Each row is a point. Two turns around zero, p and q, are shown by what they do to some points. Write where each new point lands after one turn and then the other. Backwards means that the second turn is done in reverse. Each puzzle has new turns, and all numbers are rounded.

Turn p:
[ 0.42 -0.04 -0.17] => [ 0.23 -0.31 -0.25]
[ 0.51 -0.02 -0.06] => [ 0.33 -0.36 -0.17]
[-0.58  0.39  0.01] => [-0.15  0.68  0.07]
[ 0.14 -0.27  0.32] => [ 0.01 -0.30  0.32]
[-0.76  0.34  0.10] => [-0.29  0.76  0.21]
[ 0.26 -0.41 -0.19] => [-0.13 -0.47 -0.17]
Turn q:
[-0.67 -0.12  0.00] => [ 0.44 -0.27  0.44]
[0.46 0.33 0.03] => [-0.50  0.21 -0.15]
[-0.19 -0.08  0.44] => [0.26 0.33 0.25]
[ 0.40 -0.13 -0.48] => [-0.20 -0.28 -0.54]
Where do these land?
q, then p: [ 0.29  0.10 -0.43] => [-0.50  0.02 -0.18]
q, then p: [-0.34  0.44  0.61] => [0.42 0.33 0.63]
q, then p backwards: [ 0.11 -0.09 -0.08] => [ 0.05  0.01 -0.15]
p, then q: [-0.57 -0.07 -0.54] => [-0.06 -0.59  0.51]
q, then p: [0.10 0.01 0.45] => [0.34 0.31 0.00]
q, then p: [ 0.40 -0.40 -0.02] => [ 0.04  0.04 -0.56]

Turn p:
[-0.20 -0.08  0.41  0.01] => [-0.12 -0.34  0.03 -0.28]
[-0.71 -0.67 -0.23 -0.33] => [ 0.83 -0.07 -0.13 -0.63]
[0.26 0.05 0.33 0.24] => [-0.34 -0.28 -0.08  0.19]
[ 0.06  0.48 -0.54  0.48] => [-0.33  0.71 -0.33  0.19]
[ 0.44 -0.13  0.20 -0.22] => [ 0.06 -0.32  0.23  0.38]
[ 0.16  0.35 -0.17 -0.18] => [-0.10  0.30  0.28  0.17]
Turn q:
[-0.27  0.12 -0.98  0.09] => [ 0.45 -0.05  0.43  0.82]
[-0.16  0.13  0.20 -0.11] => [ 0.02  0.20  0.07 -0.22]
[-0.29 -0.50  0.42 -0.22] => [ 0.06 -0.33  0.18 -0.65]
[0.65 0.30 0.06 0.01] => [-0.55  0.19 -0.34  0.25]
[ 0.06 -0.05  0.30  0.23] => [ 0.02 -0.02 -0.33 -0.21]
Where do these land?
p, then q: [ 0.31 -0.56 -0.51  0.33] => [ 0.00 -0.18 -0.33  0.80]
q, then p backwards: [ 0.32  0.32  0.31 -0.09] => [-0.13  0.37 -0.11  0.38]
q, then p backwards: [-0.40  0.20  0.27 -0.55] => [-0.43  0.46 -0.06 -0.42]
p, then q backwards: [-0.06  0.10 -0.56  0.32] => [0.07 0.56 0.17 0.29]
p, then q: [-0.17 -0.05  0.48 -0.01] => [-0.01 -0.31  0.29 -0.29]
